Each row is a point. The points of each table are mixes of a few directions, plus a little noise. Count the directions of each table, and those that both share. Where both have some left over, give the other angles between the two spaces (their principal angles), to ten degrees, smallest first.

First (4 x 2):
[[ 1.61 -1.67]
 [-1.82  1.79]
 [-1.30  1.31]
 [ 1.50 -1.54]]
Second:
[[-2.02  1.99]
 [ 0.51 -0.51]
 [-0.27  0.29]
 [ 2.00 -2.04]
 [-0.01  0.02]
 [ 2.05 -2.01]
 [-2.29  2.27]]
Directions: first 1, second 1, shared 1

First:
[[ 0.62 -1.31 -0.39  1.18 -1.72  3.12]
 [-1.76  1.52  0.07 -0.60  2.25 -1.92]
 [-1.15  1.08  0.07 -0.53  1.57 -1.53]
 [-0.94  0.76 -0.01 -0.27  1.19 -0.83]
 [-1.30  0.38 -0.22  0.40  0.86  0.73]
 [ 4.60 -2.46  0.45 -0.12 -4.18  0.44]]
Second:
[[-2.14  0.36 -0.52  0.98  0.98  2.18]
 [ 0.37 -0.09  0.09 -0.18 -0.17 -0.38]
 [-4.36  0.73 -1.08  2.00  1.99  4.42]
 [-1.61  0.25 -0.39  0.73  0.76  1.64]
 [ 0.79 -0.14  0.23 -0.40 -0.36 -0.82]
 [ 2.46 -0.41  0.64 -1.16 -1.16 -2.53]
 [ 3.74 -0.61  0.93 -1.73 -1.73 -3.81]
 [ 0.73 -0.13  0.15 -0.34 -0.34 -0.74]]
Directions: first 2, second 1, shared 1

First, 11 rows:
[[-0.16 -0.64 -2.41  2.52  1.01 -0.77  0.56  0.48 -0.12  1.79 -2.88]
 [-0.71 -0.72  1.92 -1.35 -0.36  1.08 -0.72 -0.02  1.49 -0.91  2.05]
 [ 1.12 -2.66  2.83 -2.62 -1.39 -0.82 -0.31 -2.45  3.38 -2.75  4.48]
 [ 1.88  1.90  0.26 -0.89 -0.76 -0.79  0.98  0.40 -2.63 -1.61  1.87]
 [-3.46  0.37  0.62  0.04  0.90  2.99 -1.91  1.00  1.10  2.16 -2.39]
 [ 2.35  0.03 -1.09 -0.14 -0.68 -2.55  1.02 -2.00 -0.75 -0.74 -0.07]
 [ 2.45 -0.96 -1.87  1.61 -0.01 -2.69  1.79 -0.38 -0.64 -0.57  0.19]
 [ 1.12 -0.60 -0.33 -0.21 -0.40 -1.37  0.40 -1.41  0.38 -0.47  0.22]
 [-1.89  3.48  0.79 -0.39  0.46  3.07 -0.73  3.18 -3.06  0.65 -0.41]
 [-1.24 -1.33 -1.36  2.43  1.24  0.50  0.10  1.55  0.92  1.66 -1.86]
 [-1.45  1.12  0.64 -0.99 -0.01  1.37 -1.18 -0.34 -0.06  0.79 -1.20]]
Second (8 x 11):
[[ 0.25  0.42  0.79 -1.14 -0.53  0.03 -0.23 -0.66 -0.15 -0.63  0.75]
 [-0.28 -0.82 -1.43  1.03  0.42 -0.81 -0.14 -1.24  0.91  1.41 -2.53]
 [-1.22 -3.08  1.93  0.93  0.66  1.77  0.04  3.07  2.85 -1.09  3.78]
 [ 1.84  2.80 -0.60 -0.29 -0.48 -0.87  1.19  0.72 -3.74 -0.92  0.53]
 [ 1.22  0.65 -0.07  0.44 -0.08 -0.38  1.11  1.65 -1.68 -1.15  1.87]
 [ 0.16  0.31  0.57  0.46  0.24  0.78  0.64  2.48 -0.98 -0.92  2.12]
 [-2.20 -0.04  0.50 -0.26  0.42  1.71 -1.45 -0.05  1.21  1.36 -1.62]
 [ 0.19 -0.23 -1.62 -1.17 -0.62 -2.24 -1.19 -5.94  1.58  1.95 -4.91]]
Directions: first 4, second 4, shared 4

First, 11 rows:
[[ 0.42  0.03 -1.51  1.41  0.77  0.18  0.05 -0.74  0.14  0.32 -1.96 -1.32
   0.29 -1.34  1.16  1.69 -1.46 -2.85  0.73  0.87]
 [-0.56  0.02  1.86 -1.72 -0.99 -0.31 -0.04  0.90 -0.12 -0.36  2.48  1.59
  -0.38  1.59 -1.38 -2.14  1.80  3.54 -0.85 -1.10]
 [-0.41 -0.01  1.60 -1.52 -0.87 -0.22 -0.08  0.79 -0.14 -0.29  2.11  1.38
  -0.28  1.46 -1.26 -1.87  1.55  3.11 -0.77 -1.01]
 [ 0.74  0.02 -2.66  2.44  1.38  0.33  0.16 -1.30  0.24  0.48 -3.51 -2.28
   0.53 -2.35  1.99  3.00 -2.59 -5.02  1.25  1.54]
 [ 0.34 -0.01 -1.34  1.22  0.73  0.18  0.05 -0.66  0.13  0.27 -1.75 -1.22
   0.28 -1.20  0.99  1.47 -1.35 -2.59  0.71  0.78]
 [-0.44  0.02  1.67 -1.51 -0.85 -0.16 -0.10  0.78 -0.10 -0.31  2.12  1.43
  -0.25  1.42 -1.25 -1.88  1.61  3.07 -0.78 -0.97]
 [-0.31  0.09  1.08 -0.92 -0.56 -0.12 -0.07  0.47 -0.08 -0.17  1.44  0.98
  -0.21  0.93 -0.83 -1.24  1.04  2.03 -0.53 -0.65]
 [-0.77 -0.02  2.78 -2.54 -1.55 -0.39 -0.15  1.37 -0.26 -0.49  3.72  2.46
  -0.54  2.51 -2.13 -3.25  2.78  5.35 -1.34 -1.71]
 [ 0.86 -0.02 -3.14  2.91  1.71  0.47  0.16 -1.50  0.25  0.58 -4.19 -2.74
   0.62 -2.79  2.38  3.54 -3.11 -6.09  1.50  1.94]
 [-0.41  0.06  1.23 -1.20 -0.65 -0.16 -0.05  0.63 -0.15 -0.27  1.65  1.14
  -0.24  1.08 -0.98 -1.43  1.17  2.35 -0.58 -0.70]
 [ 0.51  0.01 -1.59  1.51  0.83  0.26  0.06 -0.82  0.16  0.31 -2.16 -1.40
   0.30 -1.39  1.18  1.84 -1.55 -3.09  0.80  0.94]]
Second (8 x 20):
[[-2.22 -0.58 -0.64  0.37  0.89  4.11 -0.25  0.97  0.57  2.93 -2.98  1.08
  -1.62 -0.88  2.72 -0.68  1.03 -1.83 -0.94  4.90]
 [ 1.70  0.44  0.50 -0.28 -0.67 -3.17  0.21 -0.77 -0.43 -2.26  2.31 -0.85
   1.24  0.68 -2.13  0.54 -0.80  1.38  0.68 -3.81]
 [ 1.96  0.46  0.57 -0.34 -0.82 -3.66  0.23 -0.90 -0.54 -2.62  2.66 -0.97
   1.47  0.78 -2.40  0.61 -0.90  1.61  0.80 -4.40]
 [ 0.55  0.14  0.15 -0.09 -0.22 -1.02  0.08 -0.23 -0.10 -0.72  0.74 -0.30
   0.42  0.23 -0.70  0.13 -0.25  0.46  0.23 -1.25]
 [-2.10 -0.54 -0.62  0.36  0.84  3.94 -0.25  0.94  0.53  2.81 -2.89  1.04
  -1.54 -0.82  2.64 -0.66  0.99 -1.75 -0.89  4.71]
 [ 1.07  0.22  0.29 -0.18 -0.41 -1.95  0.13 -0.48 -0.29 -1.35  1.42 -0.52
   0.73  0.41 -1.30  0.31 -0.46  0.86  0.45 -2.34]
 [-2.11 -0.52 -0.67  0.38  0.83  3.93 -0.28  0.91  0.56  2.79 -2.86  1.07
  -1.57 -0.86  2.61 -0.64  0.98 -1.71 -0.87  4.69]
 [ 1.18  0.31  0.34 -0.18 -0.47 -2.19  0.15 -0.51 -0.29 -1.54  1.61 -0.60
   0.87  0.46 -1.50  0.36 -0.56  0.97  0.47 -2.65]]
Directions: first 1, second 1, shared 0; angles 70
